Every row gives one point. The ring and each string are closed loops that go straight from each point to the next, and from the last back to the first. Before rounding, they use only three directions, however many columns there are. Count how often each string passes through the ring. Passing back the other way cancels.
(in the rows, 128 means zero)

Ring:
[[183 108  96]
 [143 106  89]
 [ 96 115  91]
 [ 88 124  96]
 [110 146 108]
 [149 156 118]
 [176 155 122]
 [211 144 125]
 [224 129 119]
 [212 115 107]]
String, 31 rows:
[[146 138  97]
 [100 117 112]
 [ 73 126 112]
 [ 73 149 109]
 [124 164 101]
 [114 168 114]
 [118 153 129]
 [150 169 126]
 [180 175 119]
 [184 158 103]
 [179 145 113]
 [176 126 133]
 [213 133 141]
 [222 127 139]
 [191 121 125]
 [186 117 122]
 [220 104 131]
 [249 104 123]
 [243 122 103]
 [232 114  99]
 [201  91 105]
 [172  96 105]
 [161 122 103]
 [160 120  98]
 [138 103 107]
 [103  79  94]
 [ 99  89  98]
 [120 109 102]
 [133 126  96]
 [121 136  86]
 [123 140  88]]
Times through: 1

Ring, 8 rows:
[[167  97 142 134  86 116 136 123]
 [167  97 123 130 112 112 135 114]
 [145 108 100 125 161 118 126 128]
 [116 123 114 110 184 127  98 171]
 [ 93 135 141 109 170 141  86 209]
 [ 93 138 145 131 135 153 113 204]
 [109 131 144 152  98 156 143 180]
 [143 113 150 151  71 138 150 148]]
String, 28 rows:
[[165 101 144 152  60 127 158 121]
 [171  97 176 144  32 123 145 134]
 [149 108 170 138  60 130 133 155]
 [133 115 161 127  96 132 117 171]
 [119 126 157 158  67 155 152 174]
 [100 139 132 177  82 173 175 176]
 [104 135 122 159 116 160 154 173]
 [114 127 132 136 130 144 127 174]
 [104 133 116 146 140 153 139 173]
 [ 77 144 144 110 174 150  84 226]
 [ 82 139 160  88 184 137  55 236]
 [105 128 150 101 161 131  79 203]
 [118 123 135 121 143 134 109 175]
 [120 122 136 121 140 133 110 174]
 [100 130 156  97 163 132  71 213]
 [ 73 145 159  97 179 146  63 242]
 [ 80 145 137 129 155 158 110 214]
 [111 129 127 141 130 147 134 172]
 [117 125 138 135 122 142 125 175]
 [121 123 135 140 115 142 134 166]
 [125 120 163 129  97 137 116 180]
 [138 116 170 159  39 147 156 161]
 [154 108 152 167  39 142 173 133]
 [143 113 119 160  92 140 166 129]
 [139 113 132 139 109 132 137 146]
 [163  98 170 120  75 113 114 145]
 [144 109 150 123 107 123 115 156]
 [138 114 125 143 112 134 143 143]]
Times through: 1
String, 31 rows:
[[149 106  72 122 194 112 127 110]
 [135 111 119  98 182 111  87 156]
 [128 116 128 111 158 123 100 165]
 [123 121 112 128 157 133 123 156]
 [114 126 106 125 173 136 118 164]
 [119 124 114 134 149 138 129 160]
 [ 96 135 115 118 184 142 103 190]
 [ 72 144 151  81 209 138  45 244]
 [ 78 140 171  79 186 135  41 249]
 [102 130 155 106 151 136  83 207]
 [ 97 133 159 109 146 140  85 213]
 [ 78 144 172 110 142 152  80 239]
 [ 83 145 140 149 123 168 134 207]
 [100 137 129 158 112 162 151 180]
 [120 125 127 148 116 147 144 162]
 [123 121 146 132 113 138 123 172]
 [125 120 161 129  99 137 117 179]
 [129 120 134 148 101 142 146 155]
 [135 119 124 170  79 150 176 137]
 [149 110 150 161  52 140 164 138]
 [166  98 181 137  37 122 134 143]
 [165  97 177 122  63 114 116 147]
 [143 110 142 129 107 126 125 150]
 [148 109 127 142 105 129 143 134]
 [171  97 119 150  88 120 160 103]
 [191  83 137 125  88  98 132  98]
 [181  88 134 117 108  98 120 109]
 [156 102 132 118 125 112 116 134]
 [138 113 121 133 129 129 131 144]
 [146 111  90 150 138 130 158 115]
 [156 104  67 142 168 119 155  95]]
Times through: 3

Ring (6 x 11):
[[116  95 118 154 132 151 111 128 156 135 137]
 [130 113 103 136 145 152 106 112 103 140 139]
 [142 135 138  96 136 121 117 113  59 131 139]
 [124 134 156  94 118 109 157 126  88 133 124]
 [ 93 109 152 127 102 119 189 144 168 139 109]
 [ 98  95 145 148 110 133 152 145 186 134 122]]
String (28 x 11):
[[ 80 112 142 128  97 121 221 145 176 150  94]
 [ 66 108 150 131  84 116 249 154 202 152  83]
 [ 99 109 163 124 101 114 176 146 165 133 116]
 [122 112 161 120 118 119 127 136 132 124 136]
 [110 115 148 120 114 121 159 135 135 135 121]
 [ 96 123 144 112 104 116 205 136 138 146 102]
 [ 96 133 145  99 103 109 221 133 120 149  96]
 [114 128 142 107 117 118 169 127 107 140 117]
 [125 122 146 111 124 121 135 126 104 131 131]
 [122 132 129 104 127 124 158 118  85 142 121]
 [143 147 126  86 141 121 131 105  32 138 132]
 [156 143 126  91 150 127  96 101  25 131 147]
 [149 128 132 107 145 130  87 110  61 127 150]
 [131 119 132 119 134 132 115 120  99 132 138]
 [125 123 107 122 139 142 134 112  92 144 128]
 [133 129  89 121 151 151 123 101  67 149 131]
 [142 131  93 117 155 149 104  98  54 144 139]
 [149 126 126 112 148 135  84 109  64 128 151]
 [135 119 141 116 133 128 106 122  96 127 143]
 [126 122 131 117 131 130 130 121 100 135 132]
 [138 142 126  93 138 123 136 108  49 139 130]
 [128 139 133  95 128 119 155 115  68 140 123]
 [120 131 138 103 122 119 162 123  93 139 120]
 [112 138 150  91 111 107 192 128  93 142 109]
 [100 136 160  91  99 100 218 137 115 143  99]
 [112 120 168 108 107 108 163 139 131 129 122]
 [122 114 153 120 120 122 129 133 126 127 134]
 [100 115 134 125 112 127 181 134 144 144 110]]
Times through: 4

Ring (6 x 14):
[[172 121  97 115 139 148 116 119 121 148 102 129 100 121]
 [165 177 135  99 143 104 116 190 145 181  58 127 109 101]
 [129 188 178 108 143  71 126 204 135 175  62 108 130 109]
 [ 90 123 154 143 136 100 128 118 120 116 145 110 154 155]
 [104  79 126 153 133 137 130  62  93  93 172 107 140 166]
 [152  81 101 136 135 160 125  68  87 115 140 113 106 143]]
String:
[[123  33 104 162 130 173 135   7  53  73 191  96 119 172]
 [127  87  88 141 134 154 116  70 127 106 165 135 132 157]
 [133 113 111 131 137 134 119 106 125 126 134 126 127 142]
 [159  85 121 133 136 152 133  77  64 122 122  95  96 134]
 [173  95 111 124 137 156 129  89  74 134 109 103  89 125]
 [157 124 129 120 139 130 126 124  99 145  98 108 105 122]
 [193 143 108 101 142 139 118 148 116 171  66 123  84 100]
 [192 171 109  91 144 125 111 183 147 189  50 136  92  92]
 [162 169 110 102 142 116 108 177 166 173  77 145 116 110]
 [146 155 128 113 141 111 116 160 143 159  91 128 122 120]
 [152 165 162 108 142  95 128 178 110 171  63 102 110 106]
 [163 198 188  94 145  73 131 222 109 198  22  93 101  86]
 [138 144 140 119 140 110 123 147 122 150  98 115 122 125]
 [144 158 145 113 141 103 122 166 128 161  82 116 119 116]
 [172 197 179  91 145  79 129 221 111 200  19  97  96  83]
 [186 203 155  83 146  90 120 226 134 208  15 115  92  78]
 [178 176  97  94 143 122 103 186 177 184  65 154 108 101]
 [144 137  99 119 139 131 110 134 156 144 117 144 127 131]
 [155 129 117 118 139 131 120 128 120 147 103 122 111 124]
 [175 108 122 119 138 146 130 106  76 143  95 100  88 118]
 [174  74  98 131 135 171 129  62  66 121 126 104  87 133]
 [165  44 103 145 133 181 137  26  35  99 149  89  87 146]
 [138  57  94 148 133 170 127  37  80  94 169 112 115 159]
 [124  88  86 142 134 153 114  71 134 105 168 139 137 159]
 [127 102 115 137 136 136 122  92 114 117 144 120 129 148]
 [127  85 132 143 135 138 134  74  75 108 145  97 120 150]
 [123  41 132 160 131 159 144  20  30  80 174  77 114 165]]
Times through: 4

Ring (6 x 14):
[[133 145  99 124 126 167 133 122 157 137 157 115  91 144]
 [162 145 152 160 122 111 146 102 133 142  59 162 136 166]
 [158 124 165 156 110  89 153  87 107 128  57 165 155 159]
 [123 116 138 123 114 113 131 103 108 121 131 117 145 139]
 [ 96 134 106 101 133 155 100 137 135 133 190  70 121 132]
 [101 142  89 101 135 176 106 140 153 136 203  72  97 132]]
String:
[[131 145  77 115 124 188 138 124 168 134 186 109  68 138]
 [131 156 114 132 137 156 119 132 157 148 132 112 108 154]
 [135 142 124 133 127 139 129 118 140 138 123 122 119 151]
 [150 137 120 139 117 141 149 104 142 133 116 143 107 151]
 [168 144 133 157 117 131 159  98 145 138  78 168 111 162]
 [171 144 147 164 118 116 157  96 137 140  56 173 125 167]
 [152 132 136 144 114 122 150  98 129 131  97 150 125 153]
 [140 137 138 140 123 123 133 110 130 136 103 133 132 153]
 [156 143 168 162 125  95 137 104 122 144  45 157 156 169]
 [175 129 187 176 111  69 159  80 103 134   9 189 170 172]
 [165 114 164 156 100  86 167  74 101 120  57 177 152 156]
 [149 118 147 142 107 105 153  88 111 122  93 152 141 149]
 [137 128 143 137 118 113 135 104 118 130 104 133 141 150]
 [133 126 149 136 119 107 131 105 113 130 102 129 150 149]
 [131 132 130 130 122 129 129 112 128 132 125 121 130 147]
 [127 114 128 121 110 122 139  99 113 118 140 121 132 136]
 [104 113 129 108 118 122 117 113 107 120 163  91 145 131]
 [ 93 131 125 106 134 134  94 135 121 133 170  70 144 135]
 [112 140 125 119 134 137 107 131 132 139 147  92 133 144]
 [127 130 119 123 120 139 131 113 131 129 144 114 120 141]
 [ 94 129  88  92 127 171 108 133 140 127 218  66 102 124]
 [ 70 150  75  80 150 195  73 167 160 143 249  26  97 124]
 [ 83 155  82  91 150 190  81 163 164 146 224  42  96 132]
 [116 142 107 116 131 157 116 129 145 137 164  95 110 141]
 [125 136 107 119 124 154 128 119 142 132 159 108 106 140]
 [124 137  78 108 121 184 135 122 160 129 196 102  74 133]]
Times through: 2
String:
[[166 150 132 157 122 134 153 104 150 143  77 163 110 164]
 [163 141 138 154 117 124 154  99 138 137  78 162 120 160]
 [177 152 166 177 124 101 152  98 135 148  22 182 141 177]
 [170 155 178 178 130  89 139 105 129 153  12 173 159 180]
 [176 137 176 175 115  83 158  87 117 139  17 186 156 173]
 [167 123 160 159 106  94 164  80 112 126  55 177 145 159]
 [147 126 141 141 112 114 148  96 120 127  98 146 134 150]
 [139 134 145 140 122 115 132 109 123 135  97 133 141 153]
 [139 133 153 143 122 106 130 107 117 135  88 134 150 155]
 [135 129 133 132 119 124 135 107 124 130 119 127 131 147]
 [139 110 136 129 103 113 152  88 107 116 121 139 136 140]
 [127 101 146 123 102  99 143  87  91 111 125 128 154 135]
 [110 112 141 115 116 109 120 108 100 120 143 101 156 135]
 [106 129 133 115 129 125 106 125 118 132 148  88 146 140]
 [ 85 124 117  96 130 139  94 134 118 127 192  61 140 127]
 [ 92 124 105  95 127 152 104 130 127 126 201  68 122 126]
 [116 124 106 110 118 150 128 114 131 123 175 100 112 132]
 [115 127 103 109 120 154 126 118 135 125 179  97 109 132]
 [ 94 133  80  90 130 181 107 137 148 128 226  64  93 124]
 [ 82 149  71  85 144 198  88 158 164 140 242  42  86 126]
 [100 151  88 102 142 181  98 148 160 143 200  67  96 136]
 [123 141 116 123 130 148 120 125 142 138 147 105 116 145]
 [129 131  99 117 118 161 138 113 145 127 168 114  95 137]
 [132 136  99 120 121 162 137 116 149 131 162 116  94 140]
 [132 139 122 130 125 141 129 117 139 136 131 119 118 148]
 [133 150 125 135 133 142 122 125 146 144 120 118 120 154]
 [151 156 124 148 131 145 136 119 156 148  99 140 108 161]]
Times through: 0
